Rows are points. Each copy is the shape, with its points in the same order, turned, moved and blurred by noise. Some copies are also mirrored. Which?

Shape, 8 rows:
0.009 -0.004 -0.005
-0.043 0.044 0.043
0.003 -0.024 -0.010
-0.046 0.024 0.024
-0.021 0.056 0.029
0.014 -0.036 -0.001
-0.046 0.049 0.003
0.008 -0.023 -0.004
Copy 1 (8 x 3):
0.007 0.011 0.004
0.026 -0.039 -0.062
-0.017 0.006 0.016
-0.004 -0.024 -0.046
0.036 -0.001 -0.058
-0.002 0.000 0.030
-0.004 -0.009 -0.072
0.001 -0.001 0.025
Copy 1 is: mirrored
Copy 2:
0.018 -0.003 -0.015
-0.046 0.020 0.040
0.004 -0.021 -0.029
-0.049 0.003 0.008
-0.037 0.038 0.033
0.019 -0.033 -0.022
-0.054 0.029 0.005
0.016 -0.020 -0.019
Copy 2 is: only turned
Copy 3 (8 x 3):
-0.002 -0.024 -0.005
-0.022 0.059 -0.020
-0.004 -0.040 -0.017
-0.035 0.030 -0.025
-0.018 0.052 0.009
0.018 -0.041 -0.024
-0.052 0.030 0.000
0.006 -0.038 -0.018
Copy 3 is: mirrored
Copy 4, 8 rows:
-0.010 0.002 -0.004
-0.075 0.042 -0.031
-0.010 -0.020 0.008
-0.070 0.022 -0.012
-0.052 0.055 -0.032
-0.003 -0.031 -0.007
-0.062 0.053 0.001
-0.012 -0.017 -0.004
Copy 4 is: mirrored

Shape:
-0.025 -0.011 -0.002
-0.002 -0.057 0.045
0.050 0.031 -0.014
-0.030 -0.040 0.012
0.010 0.024 -0.035
-0.035 0.017 0.006
Copy 1:
-0.034 0.012 -0.016
0.001 0.060 -0.040
0.045 -0.024 0.027
-0.028 0.032 -0.044
-0.001 -0.040 0.009
-0.039 0.001 0.010
Copy 1 is: mirrored
Copy 2 (6 x 3):
-0.036 0.007 0.002
-0.031 0.053 0.045
0.047 -0.021 -0.002
-0.051 0.030 0.013
0.013 -0.018 -0.029
-0.040 -0.029 0.003
Copy 2 is: mirrored

Shape (7 x 4):
-0.005 -0.010 -0.061 -0.024
-0.013 -0.011 0.023 -0.067
-0.032 -0.003 -0.007 0.023
0.020 -0.011 -0.019 -0.011
0.060 -0.067 -0.020 -0.013
-0.010 -0.012 0.001 -0.009
-0.036 0.046 0.031 -0.005
Copy 1:
-0.035 -0.019 -0.044 -0.014
-0.030 -0.021 0.038 -0.061
-0.027 0.026 0.000 0.016
0.005 -0.004 -0.012 -0.010
0.045 -0.064 -0.014 0.003
-0.019 0.005 0.009 -0.004
-0.034 0.060 0.034 -0.031
Copy 1 is: only turned
Copy 2 (7 x 4):
-0.012 -0.030 -0.048 -0.006
-0.006 -0.005 0.022 -0.058
-0.018 -0.014 0.016 0.037
0.025 -0.021 -0.015 0.001
0.065 -0.069 -0.016 -0.017
0.000 -0.019 0.015 0.003
-0.022 0.045 0.039 0.012
Copy 2 is: only turned
Copy 3:
-0.055 0.006 -0.019 -0.009
0.009 -0.007 0.006 -0.070
0.010 -0.014 -0.004 0.028
-0.036 -0.001 0.029 -0.006
-0.078 -0.039 0.062 -0.028
-0.009 -0.018 0.010 -0.011
0.052 0.022 0.001 -0.001
Copy 3 is: mirrored
Copy 4:
-0.021 -0.051 -0.043 -0.020
-0.017 -0.004 0.035 -0.051
-0.021 -0.012 -0.001 0.031
0.020 -0.023 -0.020 -0.015
0.064 -0.064 -0.004 -0.027
-0.007 -0.013 0.004 -0.002
-0.038 0.047 0.009 0.004
Copy 4 is: only turned

Shape, 10 rows:
0.004 0.003 0.022 -0.038 0.031 0.005
-0.003 -0.013 0.007 0.026 0.003 -0.033
0.011 0.033 0.071 0.010 0.014 0.009
-0.033 -0.002 -0.030 0.004 0.000 -0.042
-0.018 0.076 0.034 0.014 0.012 -0.012
-0.008 -0.023 0.014 -0.047 -0.010 0.042
0.014 0.018 0.031 -0.040 -0.022 -0.001
-0.005 -0.030 0.046 0.000 0.026 0.084
-0.035 0.010 0.027 -0.003 -0.028 -0.027
0.021 -0.012 -0.017 0.039 0.003 -0.018
Copy 1:
-0.009 -0.008 0.036 -0.038 0.008 0.024
-0.020 -0.016 0.019 0.018 0.011 -0.033
0.013 -0.005 0.084 0.020 0.013 0.020
-0.055 0.007 -0.001 -0.002 -0.002 -0.038
-0.019 0.051 0.074 0.022 -0.006 0.004
-0.029 -0.039 0.023 -0.040 -0.028 0.045
0.008 -0.005 0.053 -0.028 -0.041 0.007
-0.013 -0.059 0.036 0.008 0.014 0.082
-0.047 -0.011 0.061 0.004 -0.025 -0.021
0.004 -0.016 -0.008 0.041 0.005 -0.016
Copy 1 is: only turned
Copy 2:
0.029 0.001 0.034 -0.037 0.026 -0.017
0.018 0.005 0.014 0.031 0.004 -0.040
0.029 0.022 0.087 0.007 0.018 0.006
-0.011 0.017 -0.019 0.006 -0.007 -0.050
-0.007 0.068 0.067 0.004 0.005 -0.010
0.016 -0.034 0.012 -0.043 0.000 0.025
0.039 0.008 0.041 -0.030 -0.026 0.001
0.018 -0.042 0.041 -0.007 0.055 0.059
-0.012 0.004 0.039 0.006 -0.033 -0.026
0.036 0.014 -0.010 0.045 0.011 -0.023
Copy 2 is: only turned

Shape:
0.002 -0.012 0.019 -0.011 0.006 -0.032
0.051 -0.026 0.004 0.030 0.023 0.029
0.041 0.006 -0.010 -0.066 0.011 -0.048
-0.052 -0.002 0.006 -0.018 0.005 -0.006
0.022 0.017 -0.006 -0.033 -0.031 -0.049
0.027 0.005 -0.012 -0.049 -0.069 -0.031
0.062 0.012 -0.012 -0.001 -0.013 0.019
-0.025 -0.004 0.009 -0.025 0.023 0.001
0.000 -0.041 0.014 -0.047 -0.043 -0.017
-0.035 -0.027 -0.016 -0.028 0.033 -0.014
-0.005 0.003 -0.027 0.038 0.028 0.013
-0.035 -0.063 -0.005 0.020 0.015 0.005
Copy 1, 12 rows:
0.003 -0.006 0.008 -0.010 0.002 -0.043
0.039 0.043 -0.021 -0.004 -0.001 0.016
0.060 -0.042 -0.014 -0.023 0.026 -0.061
-0.028 -0.041 0.009 -0.035 0.012 -0.008
0.037 -0.056 -0.012 -0.008 -0.020 -0.064
0.047 -0.067 -0.017 -0.025 -0.056 -0.052
0.067 -0.006 -0.034 0.000 -0.018 0.005
0.007 -0.030 0.007 -0.033 0.024 -0.007
0.022 -0.024 0.015 -0.056 -0.042 -0.050
-0.017 -0.020 -0.009 -0.058 0.041 -0.024
-0.014 0.006 -0.052 -0.005 0.017 0.028
-0.040 0.028 -0.011 -0.054 0.006 -0.006
Copy 1 is: mirrored
Copy 2, 12 rows:
0.002 -0.007 0.016 0.019 -0.004 -0.032
0.002 -0.014 0.030 0.073 -0.015 0.045
-0.018 0.062 0.016 0.025 -0.034 -0.052
-0.020 -0.018 0.006 -0.023 0.019 -0.027
0.029 0.029 -0.010 0.015 -0.041 -0.048
0.021 0.019 -0.030 -0.005 -0.074 -0.035
0.012 0.018 0.004 0.041 -0.043 0.038
-0.022 -0.003 0.020 -0.012 0.007 -0.009
-0.014 -0.019 0.004 -0.009 -0.061 -0.043
-0.057 -0.012 0.011 0.005 0.014 -0.031
-0.009 -0.012 -0.019 0.040 0.033 0.027
-0.034 -0.068 0.007 0.027 0.015 -0.008
Copy 2 is: mirrored

Shape (12 x 8):
-0.019 -0.028 0.033 -0.005 0.030 -0.038 0.024 0.029
0.003 0.028 -0.048 -0.015 -0.017 0.023 -0.030 0.021
0.042 -0.030 0.021 -0.022 -0.003 0.057 0.028 -0.011
-0.030 0.041 0.025 -0.035 0.039 -0.029 0.008 -0.002
-0.011 -0.029 -0.033 -0.003 -0.039 -0.010 0.046 -0.014
0.065 -0.006 0.003 0.019 0.018 -0.040 0.019 0.039
-0.042 -0.001 0.008 0.007 0.014 -0.004 0.048 0.027
0.047 0.027 -0.009 -0.040 -0.048 0.026 -0.008 -0.005
-0.019 -0.016 -0.015 0.004 -0.054 -0.041 -0.045 -0.045
-0.019 0.001 -0.023 0.031 0.005 -0.018 -0.006 -0.016
0.068 -0.008 0.032 0.044 -0.020 0.037 -0.004 0.017
-0.019 0.031 0.020 0.014 -0.015 0.033 -0.040 -0.014
Copy 1 (12 x 8):
-0.039 -0.006 -0.004 0.028 0.043 0.016 0.011 0.038
0.021 0.016 -0.013 -0.043 -0.007 -0.018 -0.053 -0.002
0.033 0.006 0.005 -0.034 0.025 0.043 0.040 -0.030
-0.002 0.051 0.018 0.038 0.025 -0.021 -0.004 0.042
0.010 -0.031 -0.045 -0.026 -0.010 -0.014 0.028 0.026
0.019 -0.022 -0.041 0.026 0.055 0.041 -0.034 0.018
-0.021 0.008 0.000 -0.007 0.000 0.020 0.011 0.060
0.073 -0.003 0.005 -0.024 0.014 -0.019 -0.014 -0.023
-0.007 -0.040 -0.018 0.021 -0.033 -0.068 -0.016 -0.026
-0.020 0.001 -0.036 0.016 -0.029 -0.005 -0.024 0.005
0.044 -0.037 0.003 0.002 0.004 0.074 -0.025 -0.030
0.011 0.012 0.038 0.008 -0.041 -0.001 -0.031 -0.018
Copy 1 is: only turned
Copy 2:
-0.019 -0.046 0.001 0.002 -0.019 -0.007 0.032 0.010
0.023 0.036 0.032 0.004 0.034 0.021 -0.051 0.011
0.069 -0.010 0.038 0.006 -0.066 0.018 -0.006 -0.030
-0.033 0.024 0.023 -0.001 0.005 0.000 0.053 0.000
0.031 0.018 -0.042 -0.010 -0.025 0.045 -0.016 0.012
0.050 -0.040 -0.022 0.045 0.021 -0.024 0.017 0.013
-0.026 -0.021 0.003 0.018 -0.024 0.039 0.020 0.011
0.071 0.050 0.032 0.007 -0.011 -0.002 -0.020 0.013
-0.013 0.055 -0.048 -0.024 -0.021 -0.032 -0.049 0.013
-0.018 0.017 -0.030 0.019 0.004 0.007 -0.026 -0.020
0.059 -0.021 0.016 0.071 -0.042 -0.021 -0.042 -0.011
-0.022 0.039 0.035 0.040 -0.024 -0.011 -0.046 -0.013
Copy 2 is: only turned
Copy 3:
0.003 -0.054 0.030 -0.006 0.069 -0.039 0.020 0.018
0.023 -0.008 -0.017 -0.005 -0.032 0.030 0.016 0.025
0.043 -0.063 0.015 -0.061 0.023 0.031 0.000 -0.044
-0.002 -0.020 -0.009 -0.051 0.042 -0.039 0.000 0.054
0.009 -0.023 0.012 -0.024 -0.004 -0.024 0.066 -0.044
0.066 -0.054 0.072 -0.006 0.009 -0.026 0.010 0.025
-0.004 -0.010 0.029 -0.024 0.058 -0.008 0.048 0.007
0.028 -0.056 -0.004 -0.058 -0.054 0.023 0.010 0.004
-0.038 -0.031 -0.011 0.007 -0.050 -0.050 -0.002 -0.028
-0.001 0.009 0.019 0.002 0.003 -0.031 0.006 -0.010
0.030 -0.055 0.080 -0.024 -0.010 0.039 -0.027 -0.021
-0.032 -0.011 0.005 -0.027 -0.007 0.025 -0.032 0.006
Copy 3 is: only turned
